Rows are points. Each copy is the shape, with its points in the same order, turned, moved and blurred by noise. Some copies are also mirrored. Which?

Shape (7 x 3):
[[-33  39  23]
 [-31  30  38]
 [ 62  33 -14]
 [  5 -65 -52]
 [ 23 -45  22]
 [ 46 -51  23]
 [ 80   6 -23]]
Copy 1:
[[-23  46  35]
 [-26  49  47]
 [-20 -14 -53]
 [ 93   1 -20]
 [ 33 -32  28]
 [ 26 -54  12]
 [ -9 -32 -56]]
Copy 1 is: mirrored
Copy 2, 7 rows:
[[  9 -49  25]
 [ -4 -35  39]
 [ 73  23  -2]
 [-23  41 -68]
 [-13  46  10]
 [ -5  72  12]
 [ 71  52 -15]]
Copy 2 is: mirrored
Copy 3:
[[ -3  38 -54]
 [  6  25 -61]
 [ 58  66  24]
 [-23 -11  66]
 [ 35 -23  14]
 [ 55 -25  28]
 [ 64  51  53]]
Copy 3 is: mirrored
Copy 4:
[[-40  25  18]
 [-40  21  41]
 [ 57  20  -2]
 [  4 -87 -25]
 [ 15 -53  43]
 [ 36 -60  49]
 [ 73 -15  -4]]
Copy 4 is: only turned

Shape (10 x 4):
[[ -7  -6 -46  14]
 [-49  27  15 -34]
 [-53  50   7 -60]
 [ 18 -42  22  47]
 [ 16 -26  10   3]
 [ 38   5  12  27]
 [-49 -25  65  12]
 [ 21 -61   6  -5]
 [-38  49  63 -25]
 [-30  -1 -11   3]]
Copy 1:
[[-17   0 -65  10]
 [-47   9   6 -44]
 [-51  28   4 -73]
 [ 10 -33  -6  61]
 [ 15 -17 -12  16]
 [ 20  20  -5  39]
 [-46 -46  43  17]
 [ 32 -54 -21  13]
 [-44  27  55 -27]
 [-34  -7 -28  -3]]
Copy 1 is: only turned
Copy 2:
[[-54  16   4 -24]
 [-19  -2 -66  22]
 [-11  20 -95  17]
 [-11 -38  53   4]
 [ -1 -20  14 -14]
 [  8  10  37   8]
 [-10 -68 -20  45]
 [  0 -44  19 -42]
 [ 18  -3 -63  61]
 [-40  -4 -19   2]]
Copy 2 is: mirrored

Shape, 10 rows:
[[ 15  94  15  65]
 [ 23  -1 -35  29]
 [ 14  -4  23  22]
 [  3 -27  20  13]
 [ 48 -88  30  28]
 [ 47  27 -15  15]
 [-34  25 -33 -36]
 [-49 -54  33 -16]
 [-55 -24  27 -44]
 [ 22 -40  48 -45]]
Copy 1, 10 rows:
[[ 17   2  95 -60]
 [ 34 -38   6 -25]
 [ 20 -21  41  18]
 [ 16 -40  11  33]
 [ 65 -62  -2  76]
 [ 43   9  13 -15]
 [-50  -4 -19 -27]
 [-45 -62  -2  64]
 [-67 -16  -7  51]
 [  1   2  -7  94]]
Copy 1 is: mirrored
Copy 2 (10 x 4):
[[ 10  74 -17  79]
 [ 14 -19 -46  26]
 [ 35  11 -12  -4]
 [ 31   0 -17 -28]
 [ 94 -41 -24 -45]
 [ 22 -15  -8  51]
 [-63 -10 -11  -3]
 [  3   3 -14 -87]
 [-31   5  10 -72]
 [ 32 -27  43 -45]]
Copy 2 is: mirrored

Shape, 10 rows:
[[  4 -18  42 -26  50 -14]
 [-45   8  60   6  13 -39]
 [ -6  68   9  50 -54 -50]
 [ 83 -37  46 -56 -11  18]
 [-36  11 -53  53  -8  35]
 [-36  21 -24 -59  23  15]
 [-16  27   2  -5 -60 -61]
 [-17   9  32 -66 -61  16]
 [ 22  38 -74 -31  66 -78]
 [ 17  -2 -48 -54  14 -56]]
Copy 1 (10 x 6):
[[ 19  -5  29 -47  63 -12]
 [  4  31  71 -39   7 -29]
 [ 30  75  18  20 -47 -45]
 [ 32 -65   0  36  74 -27]
 [  9  46  -8 -15 -49  72]
 [-57  24 -23 -33  33   3]
 [ -3  29   2   3 -45 -67]
 [-54 -17  19  30  10 -36]
 [ 44  56 -91 -84  32 -39]
 [  6  -6 -57 -52  11 -40]]
Copy 1 is: mirrored
Copy 2:
[[ 13 -40  29 -24  51  -9]
 [-36 -24  63  -8  35 -46]
 [-24  41  32  35 -50 -66]
 [ 62 -52  21 -48 -14  52]
 [-52   3 -44  69   7  -8]
 [-47  13 -25 -38  49  13]
 [-36   7  23 -24 -51 -58]
 [-48  -2  33 -45 -34  40]
 [ 29  27 -69 -55  44 -83]
 [  8 -10 -50 -67   6 -40]]
Copy 2 is: only turned

Shape (12 x 8):
[[ 24  13  44   0  -1   7  20 -14]
 [ 17  -1  15 -27 -12  15  24   1]
 [-88   0  -6   9   4  -6   3 -22]
 [  2  -9  20  36 -35  27  12  30]
 [-13  25 -10  12 -10 -18 -10 -18]
 [ 16   2 -14 -25 -21 -27  -6  -1]
 [ 19  21  12 -10 -49 -28  19 -18]
 [ 12  42  55 -22 -14 -20  11  19]
 [-13   4 -10 -27   9 -35  21 -13]
 [-36  69 -14   2  14 -28 -19 -19]
 [ 10  -5 -15 -22   7 -24 -62  -6]
 [  6  -4 -14  10  -9 -37  14 -15]]
Copy 1, 12 rows:
[[ 39  13  39  -1   0  16  23 -21]
 [ 23   3  18 -22  -7  35  22   0]
 [-63   7  -8 -13  12 -33   3 -30]
 [ -4  -3  10  46 -18  33  32   9]
 [ 10  18 -13  -4 -18 -26   1  -9]
 [ 31 -12  -7 -28 -25  -5   7  17]
 [ 32   1  19 -19 -51  -8  37  -6]
 [ 34  21  63  -7 -11  -8  23  23]
 [ 14  -5  -9 -43   6 -21  23  -1]
 [  2  60  -9 -20  -7 -55 -13  -1]
 [ 35 -15 -12 -18 -11 -17 -50  11]
 [ 25 -16 -20 -11 -13 -22  28 -11]]
Copy 1 is: only turned
Copy 2, 12 rows:
[[ 26   5  36  31  -2   7  28 -12]
 [ 16 -10  10   5  -4  19  25   7]
 [-80 -23  12   0  41 -18  16 -33]
 [-25 -17   8  65 -20  10  17  24]
 [-23  17  -5  21  15 -31   3 -22]
 [  8   6 -15  -5  -3 -34   7   7]
 [ 12  10  -8   8 -33 -28  34 -10]
 [  4  34  53   8 -20 -16  39  21]
 [ -1  -3  -5 -18  29 -32  34  -7]
 [-43  58  10  -5  28 -27   2 -34]
 [  7   7   7 -11  15 -41 -51   7]
 [  3  -5 -18  23  18 -41  26  -7]]
Copy 2 is: only turned
Copy 3, 12 rows:
[[  5  31  48   2  -9   9  -7  -9]
 [ 11   7  30 -24  -6  12   7   1]
 [-95   1  -5  -8  12 -15  22  -9]
 [-10 -11  21  31 -33  21  24  26]
 [-30  27 -16   9  -3 -10 -11 -12]
 [ 11   8 -11 -24 -12 -25 -11  -1]
 [  8  39   5 -16 -43 -21   1  -8]
 [  3  56  42  -9  -5 -20 -12  33]
 [-16  16   0 -33  15 -33   6 -18]
 [-52  61 -32   1  28 -16 -16  -5]
 [ -7 -14 -21  -7  20 -27 -59  -2]
 [ -3  11  -8   3  -7 -33   8 -29]]
Copy 3 is: only turned
Copy 4:
[[ 24  -3  33 -31  31 -23  23  -8]
 [ 13 -26  10 -50  16  -7   9  11]
 [-66 -20 -30   7  12 -51   8 -28]
 [ 28 -34   9  15  36 -21 -14  22]
 [ -8  15  -9  -4  -4 -22  -2 -18]
 [  2  -4   8 -35 -33  -2  -3   9]
 [ 34   3   3 -34 -24 -44   1   0]
 [  7  24  44 -47  19 -47   4  29]
 [-25  -3  -6 -35 -21 -19  33  -2]
 [-43  60 -23 -15   2 -28  -3 -17]
 [-34   3  30 -25 -27  23 -31 -19]
 [  5  -4   0  -5 -29 -12  26  -7]]
Copy 4 is: mirrored

Shape:
[[-27 -37 -51  -5 -37 -10  32 -28  12]
 [ -1   8  29 -56  18   4 -24  24  30]
 [  9  -5  -5  22 -10  24 -13   9   0]
 [-29  31  30 -27  12  12 -19  30   9]
 [ 43 -10 -36 -23  14  42  15   9 -18]
 [  4 -44 -55   7 -10 -48  33  11  17]
 [-18  24 -14  -7  24   3   3  21 -12]
 [  9  46  -2 -17  17   7 -18  24  24]
 [ -4  19  37 -19 -11  26 -15  69  -8]
 [ 39 -36 -68  -3 -35 -22  42 -28 -57]
 [  2  23  -7  -9  -7  -6 -48  17  -2]
 [ 11  37  29   1  -8  -3   7  10  14]
 [ 15 -10  15  -9  37   1 -10   3 -14]]
Copy 1 (13 x 9):
[[-67 -27 -50   9   9   8   9 -11  -1]
 [ 11  43 -11 -55  -1 -15 -24  32   8]
 [  1 -16  10   8   9  12   1  30  -6]
 [ 18  55  14 -40  26  15  -4  39  -4]
 [ 17 -48 -33 -23  -5 -18  18  39  -7]
 [-73 -32 -22   0  18 -36   2   7  28]
 [  4  15   2 -19  44   1  25  38   0]
 [ 11  31   6 -22  12  -5   8  58  28]
 [  7  22  45 -52   2   7  -1  54 -22]
 [-42 -62 -39  25 -21 -44  55 -17 -14]
 [  7  36   2   7   1 -18   0  40  -7]
 [  6  21  21 -24  -5  22  18  25  27]
 [ 31  -6   5 -22  19 -25  -7   3   5]]
Copy 1 is: only turned
Copy 2, 13 rows:
[[-30 -48 -13 -19   6 -21   6 -19 -35]
 [  8  48  28 -23  21  23  25  42  16]
 [ 13  12 -38  18  -1   4   6  -1   6]
 [ -7  68   3   0  10  15  14  40  -7]
 [ 36 -21 -37   4  28  43  28  21 -20]
 [ 27 -37 -15 -40  15 -45 -18  -9 -42]
 [  1  32 -20  11  28  -7  -1  31 -34]
 [ 10  53 -24   6  28  -5  34  48   5]
 [ 31  67  -6   5 -37  34   8  48 -13]
 [ 36 -95  -5  29  11 -15   4  -1 -47]
 [  0  22 -11  18   7 -12  -8  54  19]
 [ 19  49  -7  21   0 -23  41  13 -11]
 [ 36  26   7  23  41  16 -10   3  -7]]
Copy 2 is: mirrored
Copy 3 (13 x 9):
[[ -6   6 -20  31 -21 -39  39 -28 -10]
 [ 19 -14 -12 -86  -9 -12 -30   6   8]
 [ -5 -21   5  -4  20  22   9  12  -3]
 [ -7 -11 -12 -71  23 -25 -21  29  17]
 [ 32 -11  11 -21  31   8  -2 -27 -54]
 [ 39  -9 -18  53 -27 -46 -14  -7 -12]
 [ -3  -9 -10 -21  38 -25 -26   6  -3]
 [  8  -4 -37 -43  31  13 -47  16   7]
 [ 18  -1   8 -67  28  -1  -3  67  -5]
 [  2  27  34  66  -5 -24  -1 -37 -67]
 [-20  -9 -15 -27   0   7 -39  24 -15]
 [ 12  27  -1 -30  23  13 -31  18  30]
 [  2 -35  31 -37  12  -6 -39 -16   0]]
Copy 3 is: only turned

Shape, 16 rows:
[[-50  53  37   1 -23  23  46  49  25 -27 -14]
 [-38  34  19  -9 -11   9  47  47  54  31 -16]
 [  4 -14  21  47  15 -12  -4 -80  26   1 -13]
 [-31  -5  23   2  13 -41 -55 -70  14 -17   4]
 [ 26 -36   5  -4   9 -30 -42  40 -16 -65  41]
 [ -5 -33  12 -23  18 -45   2 -53  36 -22 -31]
 [-61  14  12  -9 -46  33  56  33  -8 -21 -18]
 [-35  39  28  -4  -1  42  21  51  10  15 -42]
 [ -8 -24  16 -18 -14 -33 -17  46 -41   2   9]
 [-38  46  37 -16 -40  27  32  24  14  10 -35]
 [ 34  -2  17 -17 -34 -23 -38  11  -2 -41 -16]
 [  0 -27  14  32 -45 -39 -16  42  -4 -32  -7]
 [-39  12  50 -15 -47  14  21  19  38  11  13]
 [  1 -55  55   6  12   9 -23 -70  30 -16 -16]
 [  2 -44 -41  -9 -29 -15 -71  46  -1 -39  13]
 [ 35  -9 -35 -26 -34 -16 -24  37 -30 -26  45]]
Copy 1:
[[-27   3  40  -5 -89  11  30   4  50 -25   4]
 [ 10   7  14 -38 -92  15  51  -3  23   8   2]
 [ -5   9 -23  18 -17   6 -58 -52  -5  54   0]
 [-22  30 -24  -9 -13 -24 -85  -8 -25  11  26]
 [ 15 -69 -13  -7  19 -46 -45  26  23 -46  32]
 [  0   5 -46   1 -38 -50 -45 -36 -21   6 -26]
 [-41   7  51 -27 -58 -20  35   0  66  -2 -24]
 [ -8   4  41 -28 -62  44  27   6  22 -22 -30]
 [ 15 -31  40 -41   5 -50   0  25  -5 -21   8]
 [ -5  34  52 -21 -76  11  26 -12  34 -16 -18]
 [ 43  -4  18  18  -9 -40 -42  11  18 -40  -3]
 [ 25 -37  39   7 -22 -50 -22  38  26  12   6]
 [ 14   9  38 -44 -77 -10  -2 -20  47   1  16]
 [  1  -7 -20 -20 -25  -9 -95 -61   5  23 -21]
 [ 36 -24 -12 -29  16 -49 -46  76  44 -19  -1]
 [ 41 -15   2 -17  39 -58   2  25  50 -38  29]]
Copy 1 is: mirrored
Copy 2, 16 rows:
[[-19 -28  34 -19 -14  39  52  44  31 -71   9]
 [-29 -56  11 -34 -14  19  44  60  56 -34   7]
 [-20 -14 -65  35  23  -4  37 -55  10  10  33]
 [-28  35 -60   5   4 -30   3 -22  -6 -23  50]
 [ 51  -8   8  47 -32 -62 -17  25 -31 -51  15]
 [ -3 -25 -34 -30   9 -53  22 -56   7 -22  52]
 [-45 -51  64 -23 -25  48  21   9   9 -55  -2]
 [-26 -44  23 -24  16  32   9  53  47 -44 -17]
 [ -9 -24  35  -6 -10 -39 -19  41 -35 -22   6]
 [-35 -29  15 -44  13  53  28  39  16 -42 -12]
 [ 42 -11 -16 -15  -2 -31   9  -2 -42 -39 -13]
 [ -2 -54   8  25 -10 -28  19  18 -53 -55  -8]
 [-15 -36   3 -31 -16  46  30  51  -3 -33  44]
 [  7 -25 -50   4  21   9  -6 -58   1  -3  61]
 [ 20 -32 -24  18 -65 -55 -27  17 -45 -59 -22]
 [ 25  -9  18   8 -70 -40 -11  36 -44  -8 -20]]
Copy 2 is: mirrored
Copy 3:
[[-47  14  69 -10 -16  58  30  11  21 -59   6]
 [-62  26  41 -14  38  35  13  34   5 -42   8]
 [ 32   8  33  57  14   5 -16 -21 -33  50  11]
 [  5   6  33  47 -32 -23 -66 -28 -21  29  33]
 [ 50 -19 -11 -28 -64 -44 -11  12  43  -7  35]
 [-12   7  30  32  20 -44 -20 -44  13  36  27]
 [-65  -1  47 -33 -31  53  49  -7   2 -19  13]
 [-45   0  47 -25   4  35  12  11 -12 -57 -34]
 [ -7  24   1 -49 -53 -39   4  11 -10 -12  17]
 [-63  35  55 -15 -11  46  19   3   0 -27 -26]
 [  4  15  10   2 -53 -32  -6   3  46   9 -25]
 [ -2   7  18   5 -59 -34  37  40  12   0  17]
 [-44  29  62 -25 -10  39  -2  36  11   4  14]
 [ 21 -21  65  15  10 -21 -34 -24 -12  72   0]
 [-14 -42 -36  -9 -73 -41 -12  36  29   7  15]
 [ 12  16 -58 -36 -65  -2  -3  12  43   4  20]]
Copy 3 is: only turned
